Rows are points. The points of each table are mixes of a few directions, plus a little noise. How many directions does each table use, and how many do they share? Where both have some left over, give the other angles between the two spaces (their principal angles), to ten degrees, smallest first.
In the rows, 128 means zero.

First (7 x 2):
[[107 128]
 [137 128]
 [180 129]
 [ 30 127]
 [165 129]
 [184 128]
 [ 94 127]]
Second (4 x 2):
[[195 129]
 [161 128]
 [ 78 127]
 [ 79 128]]
Directions: first 1, second 1, shared 1

First (6 x 6):
[[119  75 151  70 121 107]
 [138 127 148  82 167 135]
 [111  72  98 125 152  56]
 [141 211 114 210  94 188]
 [143 179 140 144 122 178]
 [117 104 116 137 112 104]]
Second (7 x 6):
[[102 135 170 138 141 179]
 [120 121 149 138 155 101]
 [190 126  48 130 121  53]
 [106 113 156 123 145  90]
 [130 150  97 104  56 237]
 [ 94 125 157 110 109 162]
 [155 126 117 153 169  75]]
Directions: first 3, second 3, shared 0; angles 30, 30, 70

First (7 x 9):
[[ 83 140 159  85 147 103 165 135 133]
 [ 87 101  73 171  86  92 141 126 190]
 [ 98  53  92 169 156 136  76 108  97]
 [125  95 152 122 156 183 154 128  92]
 [222 156 114 134 113 178 105 139 115]
 [100 152 138  64 171  75 104 137 113]
 [182 199 169 152  66 131 151 122 158]]
Second (9 x 9):
[[142 119 103 129 120 101 153 117  90]
 [146 115 103 132 123  94 157 118  88]
 [174  94  99 147 133  55 184 131  66]
 [119 134 174 136 149 157  95 157 187]
 [ 72 169 143  99 110 211  71 107 178]
 [ 72 169 128  96 102 203  81  97 159]
 [ 99 150 167 123 136 183  81 141 193]
 [169  98  86 139 124  57 186 120  55]
 [160 104 149 153 154  92 143 163 135]]
Directions: first 5, second 2, shared 0; angles 80, 90

First (10 x 14):
[[113 130 134 112 114 128 105  86 171 107  86 135 144 165]
 [147 151  90 163 148 123 145 155 104 114 156 132 118  99]
 [ 89 144 137 122  88 116  96 105 163 123  90 168 151 173]
 [ 82 122 148 106  53 140 150  68  98 164 107 117 125 147]
 [156 110 130 119 161 137 134 127 135 116 133  99 120 115]
 [126 147 110 139 132 120 112 122 153 102 112 146 139 142]
 [118 110 148 100 111 138 126  85 145 130 101 109 131 148]
 [169 142  84 162 171 131 158 155  96 107 166 108 108  82]
 [157 127 114 145 163 129 143 166 106 127 162 117 115  94]
 [123  95 186 113 138 120 112 213 111 189 169 149 128 114]]
Second (10 x 14):
[[103 117 132 159 120 152 145 142 178 124 153 120 126 142]
 [136 140 134 125 136 104 116 130  91 123 142 138 147 117]
 [145 127 119 101 129 127 122 113 113 137  92 127 113 125]
 [146 140 129 109 137 102 112 121  81 128 121 138 139 115]
 [139 113 110  99 121 155 135 107 153 144  69 115  88 137]
 [104 135 147 172 130 117 132 154 134 111 195 135 163 127]
 [132 107 108 104 116 168 142 109 174 146  68 110  81 143]
 [146 136 126 106 135 109 115 118  90 131 112 135 131 117]
 [ 70 129 159 221 123 133 149 179 183  99 249 131 177 140]
 [158 134 117  85 134 113 112 106  84 139  80 132 116 117]]
Directions: first 4, second 2, shared 0; angles 50, 80

First (9 x 20):
[[138 131 117 120 131 129 122 126 131 138 132 137 130 133 128 128 124 130
  146 120]
 [178 144  76  91 144 131  96 120 142 177 148 170 141 152 127 131 108 136
  217  90]
 [174 142  80  95 142 131  99 121 141 173 146 166 140 150 127 131 110 136
  209  94]
 [ 70 110 188 170 110 124 165 137 111  71 105  80 113 100 130 125 151 118
   25 171]
 [107 121 150 144 121 127 142 131 122 107 119 110 123 118 129 127 136 124
   90 144]
 [109 122 148 142 122 127 140 131 122 109 120 112 123 119 129 127 136 125
   94 142]
 [109 122 148 142 122 127 140 131 122 109 120 112 123 119 129 127 136 125
   93 143]
 [ 72 110 186 169 110 125 163 137 112  73 105  81 114 101 130 125 150 119
   28 170]
 [195 149  57  78 150 132  85 118 148 194 155 184 145 160 126 132 102 140
  249  77]]
Second (9 x 20):
[[137 132 122 126 126 129 125 124 131 140 131 134 132 131 127 130 129 130
  138 127]
 [ 75 104 160 143 136 126 142 152 115  59 111  91 100 112 137 118 119 116
   75 138]
 [ 68 102 163 144 138 126 143 156 113  51 111  87  98 109 137 117 118 116
   68 139]
 [107 117 141 134 132 127 134 139 122  99 122 113 117 122 131 123 124 124
  106 132]
 [ 86 110 153 138 135 126 139 148 118  74 115 100 106 115 135 120 121 119
   87 134]
 [190 157  90 111 118 131 112  99 144 209 146 170 161 147 119 140 139 140
  189 117]
 [192 156  89 111 118 131 113  99 144 210 147 170 162 148 118 140 138 141
  191 117]
 [220 169  71 103 113 130 105  85 152 248 156 190 176 158 114 146 143 147
  220 111]
 [ 78 106 157 142 136 127 141 151 116  63 113  94 101 112 136 119 121 117
   78 137]]
Directions: first 1, second 1, shared 0; angles 30

First (11 x 32):
[[ 49 197  78 115 126 162 163 134 170 132  78  97  84 115 132 127 194 107
   70 121 114 146 114 144 141 192  86 181 139 177  87 101]
 [ 91 174 108 122 132 142 145 130 144 118 109 112 116 126 132 140 172 102
  101 126 108 139 136 130 153 161 101 142 125 147 123 109]
 [123 109  74 127 126 138 130 126 148 163 118 142 110 108 121  84 103 151
  122 120 173 123  79 140  54 157 142 188 144 165  84 158]
 [171 182 133 149 175 103 150  71 113 104 155 149 201 116 124 130 159  24
  158 128 103 128 160 117 149 150 109  92  95 140 156 169]
 [115 158  95 124 136 135 122 134 135 116 132 125 128 128 129 140 154 113
  115 129 119 133 135 123 139 160 109 148 115 144 142 122]
 [ 99  55 184 105  71 142  89 200 119 130 113  98  61 164 137 164  90 249
  109 136 126 126 133 128 158  57 152 108 154  65 140  58]
 [204 118 125 140 156  97  79 122  89  94 201 165 192 143 121 155 108 106
  177 141 122 115 165  97 140 119 139  98  84 106 213 152]
 [128 113 169 124 116 125 117 144 115 114 132 117 122 145 133 154 124 148
  130 133 111 127 150 122 164  94 132  94 127  94 150 102]
 [199  60 183 155 137  97 156  71 110 172 131 163 167 104 120  60  52 117
  184 119 169 113  92 144  55  72 180  88 151 112  76 203]
 [122 106 206 134 113 124 163 111 125 142  95 112 120 128 135 117 117 131
  133 124 117 131 128 143 145  74 141  76 153  96  93 120]
 [108 134  52 114 123 145  93 164 142 126 141 132 105 130 124 136 134 160
  106 132 146 127 114 120 106 175 118 193 118 156 145 116]]
Second (11 x 32):
[[117 159 113 110 136 136 139 122 158 104 132 139 104 117 119 119 153 120
  115 129 128 113 160 120 121 139 130 128 110 114 126 145]
 [113 171 107 103 139 139 144 120 169  94 134 144  95 113 115 116 162 117
  110 129 128 107 173 117 119 144 131 128 103 108 125 152]
 [101 209  88  82 149 148 157 113 205  65 139 157  66 100 105 105 192 107
   95 130 128  89 211 107 111 158 134 128  82  91 123 172]
 [138 100 142 144 120 121 118 133 101 150 124 118 150 138 136 136 106 136
  140 127 128 142  99 135 134 118 126 128 144 141 130 112]
 [162  26 178 185 101 103  91 147  31 207 114  91 206 163 157 157  47 155
  170 126 128 177  23 154 150  91 121 128 186 175 134  73]
 [ 93 230  78  70 155 154 165 109 226  48 142 165  50  92  98  99 209 101
   85 130 128  78 233 102 106 166 135 128  70  81 122 184]
 [163  24 179 187 101 102  90 148  29 209 113  90 208 164 158 157  46 156
  171 125 128 178  21 155 150  90 120 128 187 176 135  71]
 [139  95 144 147 119 120 116 134  96 154 123 116 153 139 137 137 102 137
  142 127 128 144  94 137 135 116 126 128 147 143 130 110]
 [118 156 114 112 135 135 138 123 155 106 132 138 106 118 120 120 150 120
  116 129 128 114 157 121 122 138 130 128 112 115 126 143]
 [122 147 119 117 133 133 135 124 146 113 131 135 113 121 123 123 143 123
  120 128 128 119 147 123 124 135 129 128 117 119 127 138]
 [141  91 146 149 118 119 114 135  92 157 123 114 157 141 139 138  98 138
  144 127 128 146  89 138 136 114 125 128 149 145 130 108]]
Directions: first 4, second 1, shared 0; angles 60

First (10 x 32):
[[146 168 102  77  81 129  87 166 105 162 153 119 161 126 104 126 114 142
  131 108 157 132 119 131 110 135  79  97 115 149 142 126]
 [135 143 118 109 110 128 112 143 119 141 138 125 140 127 119 127 123 134
  129 120 139 129 125 129 121 131 109 116 123 136 134 127]
 [139 154 111  95  97 128 102 153 113 150 144 122 149 126 112 127 119 137
  130 115 146 130 122 130 116 133  97 108 119 142 137 126]
 [ 89  40 187 240 232 126 218  44 178  53  74 148  56 133 182 132 159  96
  122 172  64 120 148 122 169 112 236 196 157  81  97 133]
 [163 207  76  28  34 130  47 203  83 195 176 110 193 124  80 124 100 157
  134  89 185 135 110 134  91 142  32  67 102 170 156 124]
 [128 128 128 129 129 128 128 127 128 127 128 128 128 128 128 128 128 128
  128 128 127 128 128 128 128 128 129 128 128 128 128 128]
 [114  95 150 170 167 127 162  97 147 100 108 135 101 130 148 130 140 116
  126 145 104 125 136 125 143 122 168 154 139 111 116 130]
 [ 91  44 184 236 229 126 215  47 177  56  76 147  58 133 180 132 159  97
  122 170  66 120 147 122 168 113 232 194 156  83  98 133]
 [158 197  82  40  46 129  58 194  88 187 170 113 185 124  86 124 103 153
  133  93 178 134 112 133  96 141  43  75 106 165 152 124]
 [118 106 143 156 155 127 151 107 141 109 114 133 110 129 142 129 136 120
  126 139 112 126 133 126 139 124 155 145 136 116 120 129]]
Second (10 x 32):
[[158 131  72  94  73 101 103 139 109 206  65 109 161  60 150 129 107 112
  106 135 184 154 146 127 170  75 197 173 103 135 151 170]
 [173 127 107 129  84 114 133 138  97 206 126 101 164 139 110 158 171 127
  161 159 139 108  94 109 117 109  57 177 137 119 140 134]
 [108 116 198 174 235 146 152  69 167  15 166 152 109 138 154 140 135 102
  141 141  69 110 132 139 137 151 204  92 158 143 112 115]
 [143 146 128 116 119 134 117 145 132 138 142 116 152 143 122 142 144 135
  157 131 131 114 124 105 107 137  98 140 138 126 123 130]
 [ 96 138 153 149 180 168 137 133 130  61  94 127 111 130 140 128  77 127
  106 133 127 152 161 164 108 109 176 104 136 156  72 113]
 [177 182  68  53  44 113  68 174  87 219 115 100 199  83 116 139 109 127
  131 122 195 140 124 128 131  95 120 129 105 161 158 155]
 [ 60 110 166 147 184 151 143 134 222  21 128 163  65 160 164  89 118 154
  126  83  89 127 185  78 111 196 189 131 136  73  90 130]
 [137 100  90 132  76 102 141 132 107 201  93 121 117 117 122 117 139 131
  113 134 148 136 117 124 153 105 102 172 111 100 151 140]
 [ 85 116 183 145 199 132 138  77 155  22 217 177  80 154 121 104 128 125
  114  97  63 114 112 158 138 192 131  31 133 142 147  88]
 [139 114 110 142  84 122 149 136  75 193 133 117 124 160  85 134 147 141
  127 146 133 122  85 151 112 115   7 135 124 125 135 104]]
Directions: first 1, second 6, shared 1

First (8 x 32):
[[135 125 129 129 120 123 135 113 134 141 137 131 136 124 131 139 127 140
  126 115 134 130 132 120 122 143 116 126 125 122 139 138]
 [111 121 146 115 114 155 120 148  98  84 106 130 109 131 131  87 129  96
  128 155 122 108 111 138 122 114 161 150 119 116  75 106]
 [126 148 118 136 152 134 111 162 121 108 126 128 138 138 124 123 125 117
  136 142 121 135 116 142 140 109 137 116 143 152 130 112]
 [156 134 147 130  87 148 144 105 110 120 159 155 186 119 151 138 117 151
  129  96 155 127 108 105  94 189 106 129 121 107 128 136]
 [133 153 116 140 152 133 113 159 123 112 134 131 151 137 127 131 122 125
  138 134 125 140 115 139 138 118 128 111 146 154 140 115]
 [134 162 103 147 173 123 107 168 135 122 137 126 153 142 120 142 122 129
  141 135 121 150 120 144 150 106 123  98 156 171 160 116]
 [123 100 156 110  82 143 145  99 111 119 119 135 112 117 138 106 131 121
  118 126 136 104 126 115 103 150 138 158 102  88  87 132]
 [105  81 108 118 144  65 149  71 192 219 106  89  38 116 102 157 151 144
  109 120 109 129 196 121 153  95 114 136 111 113 165 170]]
Second (8 x 32):
[[143 145 132 179 122 124 121 132 100 158 175 127 131 126 135 120 122 124
  131 126 125 127 141 116 127 168 163 113 161 118 129 144]
 [ 93  89 118   7 143 136 144 119 196  56  15 130 120 133 110 147 143 138
  120 133 137 130  95 157 128  33  46 165  49 153 125  90]
 [135 136 130 151 125 127 125 130 115 142 150 127 130 127 131 124 125 126
  130 127 126 127 135 123 128 147 144 121 143 123 129 135]
 [130 130 128 135 127 127 127 129 124 132 135 128 128 128 129 127 127 128
  129 128 128 128 130 126 128 133 133 126 132 127 128 130]
 [120 121 126 102 130 129 131 127 143 113 104 128 127 129 124 132 131 130
  127 129 131 129 121 134 129 108 111 137 112 133 128 119]
 [115 113 125  83 133 131 134 124 152 101  86 129 126 130 122 136 134 132
  126 130 132 128 116 139 128  94  98 142  98 137 127 114]
 [145 147 132 185 121 125 121 132  96 161 181 128 132 126 137 119 120 123
  132 125 123 127 143 114 128 172 165 111 164 117 129 146]
 [143 146 132 181 122 125 120 132  97 160 178 128 131 126 136 119 121 124
  132 126 123 128 143 115 128 170 165 111 164 117 129 145]]
Directions: first 3, second 1, shared 0; angles 70
